Rows are points. A path goes straight from each point to the next, and from the last back to the first. The post is the endless flat space through its rows: a point in 2 columns, a line in 3, a plane in 4, and so on, so that a path can go around it. Count how often the path circles the post. Going back the other way cancels.
In the rows, zero is written as 128.

Post, one row:
[[147 140]]
Path:
[[153 174]
 [162 144]
 [174  94]
 [131  97]
 [130 146]
 [151 190]
 [171 158]
 [163 130]
 [140 128]
 [113 128]
 [140 152]
 [173 168]
 [176 132]
 [152 115]
 [136 125]
 [164 113]
 [201 129]
 [156 174]
 [107 174]
 [100 127]
 [139 101]
 [171 135]
 [174 172]]
Times around: 1

Post, 7 rows:
[[159 103 146 162 112 141 129 100]
 [192  75 139 129 148 143 126 119]
 [ 91 216 137 113 148 145 183 161]
 [163 100 132 178 145 149 133 138]
 [183 138 121 139 129 145 108 131]
 [ 99 163 116 121 160 101 131 145]
 [149 196 101 129 181 127 137 108]]
Path:
[[132 156 100 189 162 115 143 136]
 [143 116 127 130 158 140 160 138]
 [139 199 102 147 176 191 164 141]
 [138 121 171 180 157 196 141 132]
 [140 124 169 114 179 131 160 126]
 [122  56 178 116 123 126 167 178]
 [178 142 128  83 118 114 129 122]
 [201 161 118 133 164 149 137 143]
 [139  82 141 151 127 114 200 134]
 [154  79 122 113 121 148 161 137]
 [129 190 121 138 107 157 111 140]
 [135 177 147  93 160 152 147 168]
 [216 122 165  89 147 129 112 130]
 [180 150 128 141 125 126 148 127]
 [166 115 100 111 108 109 115 124]
 [149 153  91 158 136 145  95  51]
 [142 183 122 101 182 159 112 144]
 [170 128 157 122 114 141 104 119]
 [193 161 127 102 170 112 113 126]
 [212 167 114  82 130 137 164 146]
 [101 183  57 162 151  81 122 141]
 [156  59 117 175 118 171 116 118]
 [ 64 107 152 137 139 125 120 130]
 [122 150 137 154 153 139 127 149]
 [179 142 168 142 144 154 178 118]]
Times around: 4

Post (13 x 14):
[[151 139 102 118 137 127 120 129 113 174 115 125 136  85]
 [180 137 133 104 138 125  95  83 120  82 119  89 113 135]
 [177 167 110 165 136 118 145  94 111 141 172  89  84 106]
 [104 107 155 108  85 168 150 128 123 142 150 154 169 105]
 [123 151 125 111 106 156 133 196 100 139 164 132 136 106]
 [131  56 136 113  96 136 149 169 163 119  97 193 147 189]
 [110  79 150 131  89 113 109 162 176 142 131 139 185 164]
 [133  83 109 109  81 131  95 148  92 133 144 165 149 162]
 [121  57 172 116 141 108 137 149 110 154 124 118 169 156]
 [118 146  81  96 118  80 120  96 126 101 123 111  83 101]
 [204 174 132  93 129 117 149  93 108 176 151  66 102 120]
 [181 162 116  95 197  94 140  70 136 122 180  93 108  90]
 [169  92 111 122 156  82 167  88 136 115 102  96 190 187]]
Path, 26 rows:
[[130 116 120 116 164 121 135  91 162 126 166 131 138 107]
 [115  50 130 140  91 106 134 134 107 173 135  79 166 147]
 [140  87 165  94  93  86 156 111 150 129 184  90 187 136]
 [175 155 128 127 155  81 153 138 106 138 124 121 128  86]
 [157 178 153 143 125 147 103 128 134 137 162 130 148 112]
 [106 123 109  74 135 110 104 113 124 161 123 126 124 141]
 [126 111 131 100 129 152 111  82 127 131 101  84 147  89]
 [175  61  80 123  99 137 162 157 104 178  74 155 150 169]
 [178 105 125  91 123 171  48 117  40 124 185  95 102 101]
 [173 125  69 181 137 146 133 119  91 143 130 135  81 130]
 [150  83 156  84  77 167 131 112 145 102 113 196 105 221]
 [183 150  78 127  85 121 107 113 120 110 135 161 114 180]
 [138 153 156 103 103 134 151  97 154 166 152 155 187  73]
 [109 126  80 185 146  82 120 118  92 111 174 118 140 141]
 [162 116  72  82 112 133 154  80 136 139 103 127 122 193]
 [ 83  73 107 129  97  92 141  92 127 125 153 120 126 139]
 [143 126 124  99  97 145 144 155 115 116 106 107 189 130]
 [167 151  88 117 107 159  87 121  71 108 147 142 168  97]
 [184  73  94 100 128 125 157 124 122 123  58 109 156 154]
 [ 87 107 147  68 184 108 130  69 143 160 209 107 189  47]
 [181 101 151  86 138 146 159 126 113 122 141 117 124 144]
 [140  97 177 132 103 112 193 122  96 139 147 102 140 125]
 [168 163 111 119 142  81 150 111 135 129 141 129 152 136]
 [120 108 162 119 118 109 101 178 142 150  90  96 167 164]
 [147 108  83  92 116 142 113 148 119 165  86 143 140 158]
 [137 127 139 102 139 137 145 112 109 115 177  86 151 120]]
Times around: 2

Post (17 x 18):
[[135 159 108 107 109 190 167 127 141 141 132  89 158 144 150 106 142 114]
 [112  97 105 167 136 100 159 122 149 105 141 164 109 150 117 105 154 157]
 [125 120  92 126 119 203 156 108 114 130 131  75 154 135 176 135 106 116]
 [ 95 120 109 138 117 106 140 102 138  96 105 184 134 154  94  63 103 177]
 [143  99 128  96  88 113  90 182 122 150 144 141 127 121 131 178 138 122]
 [133 145 129 136  70 151 124  96 112 180 123  85 124 136 114 141 136 114]
 [ 99 167 121 118 113 177 180  70 139 107 137  86 145 172 178 126 145 141]
 [114 126 155 135  99 151 108 143  86 158 142 106 119 140 138 117 144 144]
 [152 140 114 143 175 129 121 131 158  71 171 137 167 132 146 145 127 195]
 [ 99 113 132 127 132 136 100 102 134 125 138 154 114 122 107 106 157 128]
 [103 117 103 135 104 118 111 127 153  79 110 139  83 147 115  89 145 159]
 [148 105 114 103  93 119  95 126 127 123 159 160  96 131 126 118 154 161]
 [118 119 112 154 111 103  84 159 141 138 154 187 110  94 136 131 142 164]
 [136  87 124 102  81  90 112 142 108 147 166 118 132 104 127 111 140 121]
 [153 122 125 127  99 127 110 115 111 176  96  85 129 153 166 107 136 110]
 [162 164 127 163 138 157 152 129 116  68 147 168 156 148 155 144 113 132]
 [161 132 150 110 115  78 108 133 105 139 151 151  84  97 109 133 122 144]]
Path:
[[ 74 122 113 131 123 249  81 126 125  77 133 171 114 156 126 179 112  94]
 [143  76 135 160 154 111 136 124 105 123 163 101 102 108 131 177 107 147]
 [128 100 163 104 104 125  58 123  90 132 121 103 128 172 167 123 152 174]
 [201 140 132 158 112  72 109 132 157 119  33 149 114 168 124  94 100 178]
 [169 109  89 117  97 126 130 137 179  99 151 149 100 172 169 109 133 168]
 [113 141 112 133  99 156 179  70 100 107 189 103 161 182 137  90 130 187]
 [138  96  83  99 121 195 124 103 111 134 147  89 148 141 161  93 151  85]
 [102 143 142 144 147 138 140 112 117 132 154 109  92 137 135 128 129 120]
 [ 85 135 148 183 170 159  90  78 183 147 162 134 100 108 186 139 193 151]
 [146 160 135 145 110  79 144  89 120 112 130 188 132 151  98  86  35 184]
 [103 183 133 158 143 172 103  79 117 109 166 110 159 183 103 137 120 204]
 [133 175 151 128 126 161 114 149  92 106 124 127 141 173 155 161 131 174]
 [150 108 128 124 152  57 102  90  73 128 145  93 112 132 143 131 127 140]
 [ 93 128 121 139  86 223 153 141 124 131 221  90  83 120 107 135 168  91]
 [160 105 144 144  80  82  76 161 147 163 114 139 124 162 138 119 122 179]
 [ 62 102 125  89 128 158 147  93 132 111 189 115  96 140 161 111 171 116]
 [154 133 126 169 170  81 133 102 114 101 144 118 113 147 125  80  85 181]
 [105 127 157 167 121 177 188 124 100  97 173 146 180 141 154 119 108  77]
 [146  97 124 147  95  25 120  67 146 172 131 129 117 164  90  84 150 149]
 [130 103 117 133 121 161 114 116  89 159 149  95 172 157 131 149 125 138]
 [147 133 101 146  66 213 132 158  77 116 184 122 112 162 177 132 130 111]
 [137  82  92 150  95 100 147  94 155 141 120  88 162 182 112 120 114 161]
 [136 121 103 119 120 117 145  68 157 124 103 133 147 112 143  47 114 185]
 [151  79 109 158 115 108 158 143 126 160 138 151 146 123 135 123 152 151]
 [104 171 126 202 122 107 129 114 141  96 125 157  86 134 147 150 165 150]
 [ 87  79  75 175 134 154 113 136 121 179 172 118 155 107 161 106 156 143]]
Times around: 1
